Rows are points. Each table stands for the endless flat space through its points: a line for two points, a plane for three, and so on. The two share one point or none. Which?
In the rows, 128 means zero.

First (3 x 4):
[[135 152 124  94]
 [150 118 143 114]
 [130 134 139 106]]
Second, 2 rows:
[[132 153 123 117]
 [124 160 116 122]]
They share: no point

First (3 x 8):
[[115 106 126 121 122 138 116 131]
 [110  99 121 118 128 141 113 127]
 [110  85 117 132 134 151 119 123]]
Second (2 x 8):
[[117 121 134 112 108 132 117 131]
 [129 117 130 132 128 124 113 155]]
They share: [120 120 133 117 113 130 116 137]

First:
[[126 157 138 124 170  97 173 102  91  73 186]
 [122 153 150 104 170 125 173  86 127 101 126]
 [102 133 147  94 149 124 149  90 166 121  87]
 [ 81 142 135 130 137  79 128 132 151 100 144]]
Second, 2 rows:
[[117 152 140  97 151 119 155 108 137  94 118]
 [123 160 141  91 152 127 158 111 136  91 111]]
They share: [105 136 138 109 149 103 149 102 139 100 132]

First:
[[151 123 134 136 138 117 138 106 120 155 124 116 127 111]
 [133 144 144 146 139 115 127 136 140 146 106 137 105 121]
 [156 117 129 134 139 119 140  98 116 160 131 110 132 108]]
Second:
[[141 126 146 148 141 143 113 110 126 160 122 113 135 121]
 [144 113 140 153 135 145 110 117 135 150 111 107 131 128]
 [144 124 134 146 138 126 125 121 135 152 115 119 118 120]]
They share: [143 132 134 142 141 119 131 120 132 156 120 125 115 115]

First (4 x 20):
[[113 114 150 158  86 124 126 159  99 128 101  87 142 162 106 116 136 133
  103 120]
 [103 121 148 120 111 133  95 156 119 126 104 101 123 139  99 127 146 165
  140 111]
 [130 108 142 154  89 113 135 133 108 111  83  78 135 153  85 118 118 133
   99 136]
 [ 91 117 147 122 111 137  87 176 108 140 117 110 125 145 115 120 156 156
  135 106]]
Second, 2 rows:
[[118  98 152 152 125 119 108 162  94 135  98 100 140 160 107 123 132 125
  118 130]
 [123  96 159 160 132 115 108 167  92 137  97  97 147 168 112 129 132 119
  123 129]]
They share: no point

First:
[[ 96 176 100 110 132 133 127 136 119 106 125 125 163  99 174 154 164 156
  161 128 169 115 118 122]
 [110 157  67 126  93 132 128 127 117 156 133  94 132 111 188 116 147 116
  129 116 145 167 117 140]
 [124 149  94 126 104 135 115  98 126 156 160 122 137  98 167 144 140 100
  145  97 121 137 114 132]
 [142 136 115 118  91 100 118 119 132 178 164 105 140 106 157 126 145 116
  129 105 121 157 111 146]
 [157 115 139 103 112  97 142 104 144 193 182 108 125  97 142 135 130 101
  141 102 112 145 105 152]
 [112 166  91 128 101 106 114 131 136 140 140 115 148 104 169 140 151 126
  131 117 133 141 105 138]]
Second:
[[ 99 146 117 129 111  97 148 118 132 153 154 121 150 115 140 155 127 119
  142 105 137 119 111 131]
 [120 141 117 138 125  95 152 123 121 141 147 128 144  96 133 144 135 117
  142 104 127 132 117 124]
 [120 145 123 126 121  99 141 125 128 144 149 120 147  95 144 148 140 127
  142 109 132 130 114 132]]
They share: no point

First:
[[ 80 103 147 110 107 133 119 108 128 154 140 178 147 145 139 148 145 115
  119 126 127 142 122 159]
 [136 117 123 118 131  99 159 150  68 140 102 136 123 137 167 128 155  95
  129  90 139  68 188 141]
 [109 119 136 112 123 122 144 136  98 153 128 155 126 143 161 143 145  95
  124 112 140 106 156 142]]
Second (4 x 24):
[[ 92  99 106 116 115 151 130 149  99 154 131 134 137 196 167 167 191  88
   90  99 134  61 147 154]
 [104 103 144 126 137  81 124  96 109 150 106 155 134 128 146 131 145 114
  131  85 134 112 169 115]
 [ 78 116 120 156 116 116 127 120  59 117 106 172 168 147 159 114 168  96
  133 102 139  84 128 147]
 [ 92 113 124 134 115 123 134 130  77 132 116 163 152 150 158 129 163  98
  125 107 136  90 139 153]]
They share: [108 110 135 114 119 116 139 129  98 147 121 157 135 141 153 138 150 105
 124 108 133 105 155 150]

First (5 x 24):
[[113 141 105 134 135 125 120 146 141 146 114 117 139 107 130 129  98 165
  157  86 110 153 160 108]
 [162 131 113  90 108  79 131 158 103 109 157 119  83 136 159  94 108 162
  205 116 101 189 137  80]
 [149 173 115  96 128  83 169 134 130  94 175 120  97 137 135  85 127 126
  186 132 122 178 140  43]
 [142 123 121  86  97  87 118 166 112 113 136 146 111 140 144 108 121 161
  172 122 125 170 129 119]
 [104 158 126 110 119 120 139 148 142 116 122 145 153 125 119 118 134 134
  133 124 147 140 151 118]]
Second (3 x 24):
[[123 175 136 137 143 153 129 141 161 104 169 118 153 139 171 125 106 148
  203 134 139 189 199 156]
 [116 165 131 120 124 134 135 150 140 103 149 129 138 138 154 111 121 139
  181 129 141 169 178 135]
 [112 133 123  72  80  82 147 170  84 107  97 149 110 122 114  87 153 127
  121 121 133 121 122  79]]
They share: [120 151 130 101 110 114 138 156 119 107 130 133 132 127 141 107 130 139
 158 128 133 153 157 114]

First:
[[150 149 148  79 142 149 143 131 114 134 118 103 162  96 155  75 133 109
   65 119 112  96  88 111]
 [132 145 170 125 143 147 113 121  88 116 127 106 150  99 128  72 106 134
   69 118 126 128 115 109]
 [121  99 188  94 154  97  91  94 152 118 118 112 102  68 148 113  88 126
   98 122 130 118 156 137]
 [ 76 101 129  88 106 126 158 111 108 100 120 152 114 117  95 110 151 138
  170 116 100  85 169  82]
 [ 81 117 162 142 115 139 117 102  93 111 125 131  96 106 111 108 110 145
  131 116 127 117 174  99]
 [109 112 146  47 122 111 115  95 180 142 103 103  93  59 162 132 122 116
  105 103 118  81 141 106]]
Second:
[[117 122 152  75 115 134 127 101  83 112  94  96 115  81 112 113 127 128
  124 136  87 112 119 109]
 [122 129 153  63 104 134 115  91  85  90  92  85 112  74 125 102 119 148
  131 134  82 101 104  90]
 [117 109 123  83 119 124 140 126  75 120  97 100 112 104 100 107 129 118
  116 104 117 121 144 130]
 [105 111 121 109 123 126 138 130 109 122 127 128 118 118 124  95 119 126
  114  90 147 109 166 112]]
They share: no point

First:
[[106 129 160 157 101 107 125 140 148 158 116 136  99  78  95 125 147 146
  142 118 136 128 109 137]
 [133 138 140 163 114  87 136 156 134 153 136 139 126  92 117 123 166 132
  128 118 167 147 125 117]
 [ 91 129 155 127 141 132 100 120 128 153 136 136  84 113 105 105 157 171
  182 103 101  93  89 162]]
Second:
[[107 141 145 161 138 109 137 151 140 150 134 129  94 111 112  99 155 144
  156 120 134 136 106 135]
 [137 167 156 136 122  88 117 155 133 162 135  92  96 146 101  96 146 147
  168 152 165 148 146 137]
 [ 92 131 145 174 158 120 157 142 137 151 139 146 100  98 126 102 147 139
  144 109 116 132  78 144]
 [ 94 103 157 146 122 113 134 142 145 159 120 168 103  75 116 125 160 153
  161  94 105  99  92 128]
 [102 150 129 179 144 116 137 158 144 134 138 123  83 113 107  85 166 141
  152 117 140 150 103 132]]
They share: [108 132 151 145 124 112 117 136 134 154 132 137 101  99 107 115 158 153
 156 111 130 118 105 142]

First, 6 rows:
[[135 158 100 150 157 138 163 121 140 168 142 137 149 168 167 148 134 119
   98 109 151 140 128 139]
 [185 203 112 146 169 167 115 157 131 149  89 116 149 134 167 139 145 150
   78  60  97 129 125 139]
 [177 183  83 152 172 177 116 180 132 144 100  95 131 131 180 122 170 138
   81  62 102 132 142 163]
 [124 163 107 189 159 178 151 123 107 197 120 100 147 132 154 159 135 105
   76  93 153 161 150 118]
 [172 160 110 115 147 120 141 142 158 127 111 137 153 175 158 133 136 161
  113 103 109 101 112 132]
 [147 141  87 138 140 123 168 126 154 160 156 149 159 189 166 154 140 124
  111 128 154 128 128 145]]
Second:
[[149 161 105 152 150 147 145 153 147 151 110 108 156 158 148 147 144 146
  101 107 126 124 133 116]
 [150 163 111 150 143 158 142 152 145 158 112 105 152 151 149 140 140 132
   91 104 135 124 142 116]
 [169 157 129 136 126 167 129 121 119 171 106 116 144 138 152 131 120 114
   77  87 134 116 145 120]]
They share: [158 157 111 146 145 146 140 138 135 154 106 115 154 155 149 146 136 144
  99 100 121 120 130 118]

First, 2 rows:
[[114 151 123 120 117 116 103  97 104  91 127 143 149 130 145 123 152 112
  157 134 118 132 108 140]
 [ 98 135 155 144 105 132 103 101 120 123 159 135 141 162 169 135 128 116
  137 162  94 128 136 144]]
Second (3 x 24):
[[102 148 144 138 114 135 103  92 130 108 153 127 129 136 164 123 127 126
  131 146  98 123 107 138]
 [ 94 134 154 116 118 125  83 100 106 130 145 145 143 152 146 133 141 114
  169 140 112 131 141 128]
 [ 94 140 157 125 124 143  92  88 127 124 154 121 122 146 161 118 123 129
  148 134 109 125 126 128]]
They share: no point

First (2 x 24):
[[114 149 149 144 140 130 120 147 133 125 113 153 135 158 124 108 106 115
   93 133 122 148 122 111]
 [112 152 144 148 147 130 119 140 129 133 110 146 134 158 124 106 110 122
   96 140 122 146 120 112]]
Second, 6 rows:
[[109 142 119 130 158 118 105 130 128 132  90 139 131 189 130 103 100  90
  129 148 105 111 128  92]
 [114 150 159 177 201 150  85 114 123 124  97 105 142 137  91  82  70 102
   98 142 124 140 119 101]
 [128 175 148 178 171 160 114 110 111 138  93 104 158 150 129  98 102 124
   79 163 101 145 116 111]
 [132 146 142 144 176 157 113 107 112 144 103 131 165 156 153  97 114  88
  107 119 115 142 139  91]
 [102 136 177 162 166 138 110 151 119 130 101 118 119 130 109 104  96 146
   88 144 127 156 110 122]
 [115 195 131 170 127 134 132 140 128 137  96 122 133 177 128 115 130 166
   80 201  96 136  98 124]]
They share: no point
